Each wall is flat, endless, passes through zero and stands at right angles to its row. A trip goes straight from one point to another. Which walls does it cross, in order?

Walls:
(1): [13 12]
(2): [27 41]
Trips:
[-58 -17] to [16 60] => 2, 1
[-5 -6] to [ 21 -56] => none
[39 45] to [13 24] => none
[-3 -6] to [ 31 -30] => 1
[-2 -7] to [-14 -38] => none
[-41  11] to [-10   8] => 2

Walls:
(1): [-18  22  22  19]
(2): [  1  29   5 -28]
(3): [-51 -32  28  36]
Trips:
[-40 -35 -13  33] to [ 23 -10  25  21] => none
[ 49  10 -31 -17] to [ 17   2 -28 -31] => none
[ -2  18 -28  12] to [ -1   2 -26 -32] => 1
[ -8   4   9 -25] to [-19 -10 -60 -10] => 2
[-11 -48  38  28] to [16 10 18 -4] => 2, 3

Walls:
(1): [ 9 19 20 35 49 27 15 21]
(2): [ 28  11 -16 -23 -11  35  16  32]
(3): [ -1 -10 -15 -17  -7  26  -8 -12]
(4): [-13 -15 -13  10 -33   0  31  60]
(5): [ 11   0 -29 -26   2  -5  -1 -21]
Trips:
[-31  -8  14 -28  15  -5  25 -19] to [  4 -45  24 -42   6  -3 -12  -1] => none
[ 14 -20   7 -16  -7 -50  -6  24] to [ 11 -28 -16  -5  -8  16   4  -2] => 2, 3
[  0   0  -1  -6  -1   3  -7 -16] to [ 20 -17   7   7  15  27 -17  21] => 2, 1, 5, 4

Walls:
(1): [-13   4  -1   2   5  10   8 -18  18  -2   3  -3]
(2): [ 10  38  22  -1  18 -14  -8  11  20   5  -7  24]
(3): [  9  -5  -1   2 -32  19 -24   4  19 -24  19  -1]
(4): [  1   1   6 -10 -30 -13 -26 -14  20 -15  31 -12]
(5): [ 31  -2  -8 -12  15  -2  11 -23  10 -13  12 -13]
Trips:
[ -4 -14  13  12  -1  23  10   5  27 -20  21  -6] to [  9   0 -26 -14  -5  -7 -17 -24   3 -29 -25 -27] => none
[-14  -2 -13   6 -11  -2  -6   4 -13  -9  24 -17] to [ 18   8 -20 -14  -6  16   5 -16  -7  -3 -14   3] => 5, 1, 4
[ -6  -9   5  18  15  12 -23   4  21 -49   1 -12] to [ -7  27 -34 -13 -15  -8  30  15 -14 -24  -9   8] => 4, 1, 5, 3
[  0   0   6 -10 -12  -3  -5 -22   8   6  27 -25] to [  7 -22 -13  -5  16  28   6  20  -6   3  11   7] => 4, 1
[ 14 -32 -19   2  -9  27  13 -10  18  23   5  23] to [-32 -18   0  13   5  -6 -22 -13   4 -28 -17 -25] => 4, 5
[ 28   4  -4  10  41   6   1   7 -15  12  10 -14] to [-29  20  -1  27   9   8  17 -12 -15 -48  12   2] => 1, 2, 3, 5
[-16 -15   2  33  -1  16   4 -11   0  22   3  -8] to [  2  -4  10  29  -4 -13 -26 -28  23  -1  29  21] => 3, 4, 2, 5
[-60   4  42  -5  -8 -35  -8   2  -4   0   8  12] to [  2   0  -1 -17  15 -39 -21  18   2 -13  24 -30] => 1, 5, 3

Walls:
(1): [-23  21 -10  18   8 -26  -9  -6   8  14  -2  60 -14  -6 -20 -10 -12  17]
(2): [  9  34  21  33 -51 -29   8  26 -10  27 -13 -38  -3  18 -10  -1  -8   1]
(3): [ 26   5   6 -20 -22 -23  23 -12  21   8  11  16   7 -29   2 -26 -42 -33]
Trips:
[ 10  12 -39 -16 -28 -11  39  -6  -3   0   8  36  10  15  -3 -34   7   2] to [  1  34  10  16  -2  40   6 -19 -19  -3  -1 -11  12  14  21   9 -24   8] => 2, 1, 3
[-30 -46   1  18  15  22  -6   0   2   7   0 -31 -27 -22   1   6  -5  -9] to [ -6 -26  42  11  15 -19 -44   5   4 -25  -2  21  -6  20  -3  18 -24   3] => 1
[ -1  32   2  16 -49  -3  23 -24  21 -34  10  -1 -51 -13  -1 -26  10  -1] to [ 24   1 -14 -39  23   8 -46 -20  29 -20 -25   8  -6 -22 -12  19  -5   1] => 2
[-12   8 -20 -10  23   5 -10  -5  18  20  21 -19  47  15  14 -13  11   4] to [-29 -11  15  14 -25  -1  -1  11  20   4  30 -15  -8  13   9  11   8   8] => 2
[ -8 -27  -4  38   2  -4  13  35  -2  23   4   5 -28  41 -47 -15  15  22] to [-23  -2  14 -21  19  -9  13  17   1 -12   5 -12  -8   8  29  -3   0  14] => 1, 2

Walls:
(1): [-15   0 -15  39  -5  -9 -17  17 -11 -20   7 -12  17  30   5   4 -29 -12
  -9  -2  24  11  -6   5]
(2): [ -4 -13  25 -31  -5   3  -3   3 -10 -34  11   2   5   8 -20 -26   0  -9
  41   9 -29   1  24  15]
(3): [-14  -1 -13  25   0  -9 -20 -22   8  -1  -7 -18  17  25  12 -12  12  22
  13  16  16   5  -1   6]
(4): [ 40  18 -45 -14  -9   9  -1  16  -1  -4  -6  11  20 -11 -39   4   2  16
  -9   2  18  10   3   4]
(5): [-41  -8  -9 -22  -6 -15  -9 -13 -22  30 -37  -8   0   0  28 -22  25   7
  -7 -13  20  52 -15  21]
(6): [-18  -3  44 -12 -27  -2  20  -9 -11 -10  33 -21  13  -2   3 -10 -16 -13
  27  26 -12  14  -8   4]
Trips:
[  6  -7 -20   1   0  12  -4 -32 -22  23  -7  -2 -17 -25 -30 -15 -11  17
  60  21  -8 -31 -14 -21] to [  3  47 -19   8 -23  -6  36   7 -22 -17   2  18  27  -8 -38   9  -7 -20
  -5   9  20 -33  -5   9] => 3, 1, 2
[ 12   1   3  -2  -7  10   1 -18 -32   3  28 -24 -18  -1 -14  16  28   5
   7  12  33  -6  12   7] to [ -9  19 -26 -22  20 -25  -5  23  26  -4   2  27 -28   9  -7  12  25  -3
  -8   1 -20   1  11  -8] => 6, 3, 2
[-10  11 -28  20  -4  11  -6  32   4   8  -3  10  19 -24   2  -8  -9   5
  -3   6 -15  -3  -7   5] to [-27  21  36   3 -13 -33 -15 -32 -14  12  23  14 -33  -7  12 -10 -12  39
 -23  47  24 -16  -9  14] => 3, 5, 6, 4, 1
[  8  30  13 -21 -31  -4  -6  15   4 -18 -21  12  -7  -8   9   1  16  18
  22 -31 -21 -21   3  13] to [ 21  -4   5  10  16   6  26  12   2  34  -4  13 -24  -7 -20  13   4  23
 -33 -31 -19   9 -20   4] => 2
[ 19 -11  -1 -42   5 -25   8   0  -6 -21  -2  29   1  -1  -4  20   0 -16
 -25 -10   8  -3   1   8] to [ -3   0 -33 -10  12  -6  19  15  14  -4 -21  -2 -17  29   6  -7  12 -19
 -40  17  -7  26  30  -8] => 5, 2, 1
[ 12   3 -30 -24  29   5   3   9 -12  25 -15  11  11 -22  -4  15  -2 -20
  19  -6  17  11   6   0] to [-13  16 -11 -25  -5  41  -4  -2  -3   6 -18 -13 -12   9 -16  42  -9  29
 -28 -16 -13  -6   6  -3] => 5
[  1   6  12 -29 -14 -21 -19  15   1   4 -25  18  23 -31 -29 -44   8  -2
 -11 -40  -7  15  11  14] to [  1 -18   4   4 -16 -18  22  16  40 -10   4  29  10  -9   0  14  14   1
  -7 -17  -9  22  14 -18] => 5, 2
[  0   5 -27  -2   9 -29  14 -27   9  11 -16  -7  -5  -5  13  -5  31  13
   7  12  27   1   3  -9] to [  6  23 -22 -29 -29   3  -1   1  48 -13   1  21   6   2  17  -6 -30  -3
 -19 -25   2  11   3  20] => 3, 1
[ 28  32 -37  17 -34   2  11 -10  -9  17  -1  21  11 -11  13  13  14   6
  -2   5   0   0   3   8] to [ 11  -2 -20   7  15  19  -4 -35  -6  12  -4 -13  -3  45 -10  11  10  -5
 -14   7 -22   3 -14 -41] => 1, 4

Walls:
(1): [ 24 -19  43 -13 -19 -30   4   8  10 -10 -31  -8 -28   0 -22   9   1  43
  -5  -1  -9  32 -16  -7 -15 -10   2  -4  21  -1  -1 -15 -43 -16  -1   3
   4  -1 -15  -3 -17  -3  15  10  17 -19 -16 -11]
(2): [ 16  44 -39 -12   3  -6 -27   1 -16  -2  14  -8   1  14  -4  -1  -2  -6
  -7 -27 -13  16  -9 -25 -10  13   4 -14   1  22 -13  14   9  -1  -6  17
  -1  11  26   5  -5  27  21  -8  24 -21  21  19]
(3): [-34  -6 -13 -11 -14 -11 -27 -12 -24   3  -9  36  12   0  -4   0  -1  -5
 -24   6 -22   9 -29 -23  -4  14 -31   7  22  31  18  14 -31  32   0 -35
 -13 -22  41  -3  -5  10 -14  10   8  30 -36  13]
(4): [ -6  16  13 -17  30  31  30 -22  11   4  44   6  22 -18 -49  60  -9  15
  -9  13  20 -15 -24   9  -8   8  29 -27 -15 -15  -1  -6   1  47 -26  -1
 -13  18 -17   2  13  24 -21  21  -4  33  20 -13]
Trips:
[-17   8  12   3   9 -21 -12 -24 -27 -21 -33  -7 -16 -10 -22  21  20 -20
   0  -5 -20  -2  -7  -5  24  19  35  -6  11  12   2   1 -33  -7  11 -19
  50  11   1  -1  16 -14 -29   0  -4  33 -25 -10] to [ 13  10  -3   2  -4  -4   9 -17   7 -32  -8   5 -26  -3 -13   8  28  29
  -2   3  -9 -29 -35  15  -3 -18  25 -40   6 -16 -20  25  -2  -6   3  20
  14 -17  12  -1   2 -19  19 -16  37  -2   8  17] => 2, 3
[-23  19  13   6   4  -5  20  -1 -29   6  33   4  22  28 -28 -28  -4 -33
  12   2   9 -30   0  24  13  19 -25 -12 -12 -15  20 -29  -2   0   8 -19
  15   2  -2  -7 -31   2   8  19  17  -4  -5  10] to [  8  -8   0  20 -10 -26  19  10  12  -2 -10  24   2 -18  22   1 -38 -20
 -12 -22  -1  17 -14 -18 -33 -47   0  -7 -27 -38  -7  32  11   2 -19 -15
   2  14  -9  39 -21   1 -12   6 -11 -13   3  11] => 3, 4, 1
[ 22 -13  22  13  12 -26   3 -13   1  15  10 -23   6   9  -1 -49  28  -4
  -5   3  -6 -12  -6  -7  10  -2  -4 -19 -11  27  15  -5  24  15   1  19
 -37  15 -18  13   0 -17  26  -9 -21  12   2 -17] to [-34  13  19 -11  23  13  14  -1 -17   9   3   3  19  34  -4  21 -15 -18
 -20 -10 -33 -15 -19  -2  33  15 -38 -20  19  11  21  10   4  -1  -4  18
  -4  12  -1   6  16  10 -17   8 -12   2  18  -4] => 4, 2, 3
[  0  10  -8   7   3 -12 -57   3 -11   0  13  22  -6  18  -9  -3  14 -12
  -4  -1 -18   8   6  11   4 -54  -3  13  22  -3  12  41  -9  33  -2   3
  -8  24  33   3  23 -10 -14  -9  19  22 -45   6] to [ -7   6  -8   1 -30  -3  -2  26   5  -2  21  34   6 -19  29   1  36  -7
  22   2  -4 -20   1   8  20   9  33 -10  14   4 -26 -16 -20  42  -1   2
   3  30   3 -28  -5  16   1 -18  19   5  -1  11] => 4
[ -7   2  -1   5  -1   6  -6  -6   2   9  -6   5  11  23 -16 -52  39 -17
 -33   1 -14 -19 -32   6  18  14 -18   0  -3 -28 -34   0  21  19  -8  -2
  23  25 -12  35  12  33  22  15   6 -13   3  37] to [ 15 -14  -9  22   0 -20  -4  31   2   2  27 -12  30   4   3  -1 -26  22
   7  20  -6  21  15  -4  14   5  -6 -24  33 -24 -13  -3   8   7  60  22
  23  19 -47 -20 -10 -24 -12  17   0  32  -4  24] => 3, 2, 1
[-25 -11   8  15  11  11 -38  14   4  -6 -15   8  -6 -10   9  21   8  -5
 -13 -11 -18  25  12 -16   1  18  21   2  -8  -3  -5  26 -19  16   6   3
  -4   2  59  29  -3  36  37   9   8  31  23  18] to [  4  -5 -24 -17  25  -9 -25  52  20   6 -19  27  -1  22 -19  16  24   1
   0 -10 -13  -5  12   9  36   5 -55  20  14 -36  10  -4  31   2 -24  -1
  22  -7  28  11  39  21  -7  10  40 -18   6  18] => none
